Every row gives one point. Before rounding, the points of a table are all equally far from one centre. They may lie mostly on one side of it. Where is the centre, to within rounding?

Points (10 x 3):
[[ 2.6  0.5 -5.3]
 [ 2.8 -2.9 -5.6]
 [ 4.4 -2.2 -3.6]
 [ 0.8 -2.2 -6.2]
 [ 3.4 -1.1 -5.5]
 [ 2.0  1.3 -4.6]
 [ 4.0 -3.3 -3.5]
 [ 3.3 -2.1 -0.5]
 [-1.4 -2.4 -1.4]
 [ 3.9 -1.2 -5.1]]
Centre: [ 1.3 -1.4 -3.0]

Points (15 x 9):
[[ 1.2  1.6  6.5 -2.1  0.7 -4.8 -3.0 -2.5  1.8]
 [ 3.0 -1.7  1.0 -5.6 -0.5  2.5 -3.1 -4.6  3.6]
 [ 0.8 -0.9 -2.4  6.6  0.6  1.9 -4.8 -2.6  4.1]
 [ 0.4 -4.8 -5.5 -0.6  1.7  0.0 -2.1 -3.9  1.8]
 [ 0.7 -5.6  6.2  0.1  1.0  2.7  3.2  0.7  0.1]
 [ 0.4 -3.7 -1.0 -4.8  6.4 -1.4 -1.9 -0.6  6.4]
 [-4.9 -0.9  4.9  3.5  2.9  2.5  1.2 -1.8  1.0]
 [ 1.2 -7.6 -0.8 -1.8 -1.1 -1.9 -6.2 -1.1  4.3]
 [ 3.9 -0.2 -0.9 -2.8  6.7  1.5  0.6  2.1  1.4]
 [ 2.2 -7.3  0.6 -5.8  1.1 -0.2  2.0  0.6  2.2]
 [ 8.2 -1.8  1.6 -1.7  1.1  1.3  2.3 -0.1  5.7]
 [ 3.6 -5.1  1.2 -0.7  1.8  1.7  2.8 -4.3  0.5]
 [-7.2 -3.3  3.9 -1.0 -1.5 -0.4 -2.1 -3.2  2.8]
 [-0.6 -2.4 -0.6 -2.0 -0.3 -0.4 -6.7 -5.0  6.8]
 [-3.2 -6.4  2.7 -3.4  1.1  4.6  1.7  0.1  6.0]]
Centre: [-0.1 -1.1  0.8  0.1 -0.3 -0.4 -0.5  1.0  4.0]

Points, 26 rows:
[[-1.4  0.2  0.9  1.5  3.8  0.7  1.7  2.0 -4.3 -3.4  0.4  3.5 -2.4  1.1
  -2.7  1.4  1.7 -6.5 -6.3 -2.1]
 [ 2.7 -0.2  2.4  2.2  3.1  1.4 -2.2  4.5 -0.5 -2.7  0.4  4.2 -1.2 -1.7
  -2.7  7.4  5.4 -5.4 -4.1 -0.8]
 [ 2.6 -1.0  0.2 -3.8  1.6  1.8  3.3  4.5 -1.8 -0.4 -1.8  0.6  2.4 -2.1
  -6.5  3.0  3.9  0.1 -3.8  1.6]
 [ 1.4  1.8  4.8  0.9  0.4  2.1  1.6  2.6 -1.2 -2.1  0.1  4.3  1.0 -0.8
  -7.3  4.4  0.3 -5.7 -7.0 -1.8]
 [ 2.6 -1.9  2.9  2.6  3.5  2.2  2.2  1.6 -2.4 -1.9  3.3  4.3 -2.2  0.4
  -5.7  3.8  3.9 -5.9 -2.9  1.0]
 [ 1.0 -1.1  2.6  3.5  3.2  1.3  4.3  3.1 -0.1 -0.7  0.7  8.7 -2.8  1.5
  -6.4  0.4  4.0 -3.1 -4.2  1.0]
 [ 0.5  1.5  3.1  2.9  1.3 -0.3  1.3  7.0 -0.2 -3.8 -3.2  6.6 -4.4 -0.7
  -4.0  3.0  2.3 -1.4 -2.2  0.1]
 [-1.1  4.6  4.5  2.9  3.9  0.7  4.7  4.1  3.9 -3.3 -3.4  6.3  1.5 -1.0
  -2.3  1.6  3.8 -2.1 -1.9  0.9]
 [-1.8  0.6  6.0  1.4  5.0  0.0  1.3  3.2 -1.4 -1.0 -0.5  7.9  0.7 -1.3
  -2.7  2.6  2.3 -3.4 -5.3 -2.0]
 [ 2.7  1.6  2.6  0.9  3.2  1.7  0.4  1.7 -2.5 -4.0 -0.5  8.9  0.1 -1.0
  -3.7  3.1  4.2 -0.3 -7.1 -0.6]
 [-0.5  1.2  4.0  1.0  3.2 -0.6  1.7  5.1 -3.2  0.8 -2.9  3.8  2.2  0.2
  -5.9  3.5  3.0 -5.2 -6.5  1.1]
 [-1.7  0.2  6.9  2.2  1.9  4.6 -1.1 -0.9 -1.9 -0.9 -1.5  6.7 -1.7 -3.1
  -3.7  0.7  4.0 -1.8 -5.6  0.1]
 [ 5.3 -0.8  2.8  1.6 -1.2  2.7  3.0  4.3 -2.5  2.3  0.3  5.1 -3.8 -0.2
  -2.3 -0.3  3.0 -6.6 -4.9 -1.1]
 [ 0.4  3.0  5.4  2.8  2.0  1.9  4.4 -0.6 -1.4 -3.8 -2.5  5.2 -1.0 -1.1
  -6.7 -0.2  1.3 -0.8 -4.1  0.1]
 [ 1.1  1.8  0.8  0.2  6.9  4.6 -0.7  0.0 -5.0  0.2  0.9  1.2 -3.1 -1.4
  -2.1  1.1  5.9 -4.2 -5.9  2.9]
 [ 1.3  2.3  1.1  2.2  3.8  4.0  4.1  2.9 -3.7 -3.4 -2.7  4.5  0.7 -2.6
  -6.9  1.3  4.9 -3.6 -5.0  1.2]
 [ 0.6 -4.8  3.9  2.1  4.6  3.2  1.8  3.9  1.0  1.3 -3.5  5.7 -0.3 -2.9
  -2.6  3.2  1.9 -3.5 -7.2 -1.9]
 [ 1.5 -0.1  3.0  2.2  3.3  2.1 -1.9  3.6 -0.7  0.8 -5.4 10.4 -1.7  0.9
  -3.9  1.9  4.0 -2.6 -6.2  0.1]
 [ 0.0  0.6  2.0  1.3  4.7  3.3  2.4  3.1  0.1 -0.9 -3.3  8.1 -3.8  2.7
  -5.6  2.6  4.0 -5.6 -4.5 -3.2]
 [-0.5  0.1  4.2  3.3  0.0  0.5 -2.2  7.2  2.5 -0.4 -1.1  5.0  0.3  0.9
  -4.0  4.0  0.9 -4.9 -6.7 -1.6]
 [ 2.6 -0.7  5.3  3.0  4.3  1.9 -3.1  1.6 -0.1  1.5 -2.6  2.5 -1.5 -3.8
  -3.9  3.1  2.9 -4.2 -8.0 -3.1]
 [ 0.0 -0.8  0.4 -3.5  2.3  1.1 -0.3  4.1 -1.6 -1.4 -2.2  3.9  0.2 -2.0
  -7.0  3.4  4.9 -5.5 -3.4 -2.1]
 [-1.1  3.2  3.0  2.0  2.9  1.3  2.9  4.0 -0.7 -0.1 -1.9  2.6  3.3  0.0
  -3.8  5.5  2.8 -4.1 -7.6 -3.6]
 [ 1.5  0.4  2.1  2.8  3.2  3.0  2.7  2.3 -1.7  0.6 -2.2  7.1  0.8 -2.9
  -6.0  5.6  5.7 -2.5 -5.0 -2.0]
 [-0.3  3.7  3.1  2.3  1.6  4.4 -0.3  5.5 -3.9  0.9 -2.8  8.7  0.6 -2.6
  -1.3  4.2  2.8 -3.0 -4.0  0.4]
 [ 0.9 -0.6  2.9  2.1  0.4  2.6  4.4  1.4  1.8 -2.5 -1.1  7.2 -3.4 -0.7
  -4.6 -0.6  1.2 -5.6 -4.4 -4.1]]
Centre: [ 1.5  1.9  0.8  0.6  2.5  3.3  0.2  1.9  1.7  0.7 -1.4  2.9 -0.9 -0.1
 -2.1  1.2  1.7 -2.3 -3.6  0.8]
